Each row of a before or after table is a point. One or more steps were done to the points. Then noise was added and the rows were shuffled. The steps act on columns, c1 being the first. Name the steps. A step turns or swaps two columns, mirrors them in a line or flattens them onto one, adds a multiple of one to another, or multiplies or shifts one. Angles are multiples of 10 degrees, from the lower column toward the higher: turns from -170 to 170, lines from 10 to 170 but not 90. Use the fewest steps. Two steps may share a column if one is a turn and the other turns, adds or multiplies; they go together, in the order done. Otherwise the lowest column goes first.

Before, 14 rows:
[[ 40  19]
 [ 38  15]
 [-65 -35]
 [-23   5]
 [-66 -10]
 [-47 -36]
 [  3  23]
 [-28 -32]
 [  6  61]
 [ 32 -17]
 [  9 -18]
 [-25 -34]
 [-63  58]
 [-31 -46]]
After (14 x 2):
[[ -8  64]
 [ -1  22]
 [-19 -40]
 [-60 -49]
 [-24   1]
 [ 43  28]
 [ 13 -14]
 [-62 -22]
 [ 34 -18]
 [-72  39]
 [ 39  21]
 [-44 -39]
 [-24 -54]
 [-27 -37]]
Steps: turn c1 and c2 by 10 degrees

Before (11 x 8):
[[ 16  16 -18  84  45 -19 -32 -15]
 [-45  -5   8 -35  47  14 -57  14]
 [ 25   4 -51  56 -18 -39 -31 -16]
 [-38  51 -56  49   2 -47 -22 -11]
 [  5   0  43  -5  -1  40  11  -5]
 [ 31   5   6  -4  26   0  44  32]
 [-20   8  23 -19  18  -9 -65  41]
 [-35  29  30  -8   8 -18 -40  49]
 [ -8 -56  56   7   5  15  62  36]
 [ -7 -14   6  15  -8  51  36  68]
 [ 22  46 -31  95   8 -32 -25 -36]]
After, 11 rows:
[[ 15 -20 -69  56 -19  21 -33  37]
 [  6  16  -1  14  -7 -77  38 -41]
 [  5  -5  42  -5  -1  -1  12 -39]
 [-13 -51 -23  96   9  40 -25  25]
 [ 28  49  60   7   7 -41  62 -11]
 [-45   0  40  -9   6 -46 -41  26]
 [-32  32  54 -35  46 -15 -55 -12]
 [  1 -21  28  84  45  17 -33  16]
 [ 22 -24  33  -4  26 -30  46   6]
 [-62 -15 -54  49   2  19 -22  43]
 [-21   7  40 -20  18 -38 -64  16]]
Steps: mirror c1 and c2 in the line at 160 degrees; add 1 times c5 to c3; mirror c6 and c8 in the line at 130 degrees

Before, 12 rows:
[[ -9  50  -1 -24   0 -35 -11   7 -41  -8 -18  27]
 [ 41 -22 -22 -19  26 -19 -10  13  15  58 -15 -18]
 [ 13  89  -9   9  26 -14 -20  18  18  14   9  22]
 [ -7 -15 -22  -4  35 -24  -4 -22  23   5  -9  23]
 [-16  31  17 -20  14  17   6  26  25  35  65 -18]
 [ 30   3  24 -10 -30 -19  13 -52  19 -15 -12   3]
 [  2 -12  33 -11  17 -30 -13  23  35  30  44 -39]
 [ 39 -25  27 -22  34  11 -12 -25  10 -13  -8  28]
 [ 39 -26  25  -2 -44 -38  -9 -10  27  37  12  19]
 [ 28  -9  19  -3  24 -36  38  25  12  -8  26  27]
 [-22  69   8   2  39 -19   1  12   1  39 -20  20]
 [ 32 -26   9  28  10 -31   7   8 -95 -17 -10  22]]
After, 12 rows:
[[ 32  -2  24  -8 -33 -23  12  50  19 -25 -75   1]
 [  3 -10  33  -9  17 -30 -11 -37  33  -6 -18 -38]
 [-17  28  20 -23  13  18  10 -42  26  -8   4 -17]
 [ 29  -8  16  -2  26 -35  39 -14  13  21 -35  27]
 [ 14  89 -11   8  26 -15 -20 -23  22   2 -52  20]
 [ 34 -23   6  30  10 -32   6   2 -91  13 -71  20]
 [-12  48   0 -23   0 -37 -10   0 -39   8 -76  27]
 [-20  69   7  -1  35 -18  -2 -35   1 -23 -81  18]
 [ 40 -25  24  -2 -44 -37  -8 -17  30 -34 -49  19]
 [ -7 -14 -23  -8  33 -20  -3  13  25 -16 -67  21]
 [ 40 -20 -24 -23  25 -14  -8 -49  14 -36 -73 -19]
 [ 38 -24  25 -19  36  11 -12  30   9  -5 -68  26]]
Steps: turn c8 and c10 by 140 degrees; shift c11 by -60
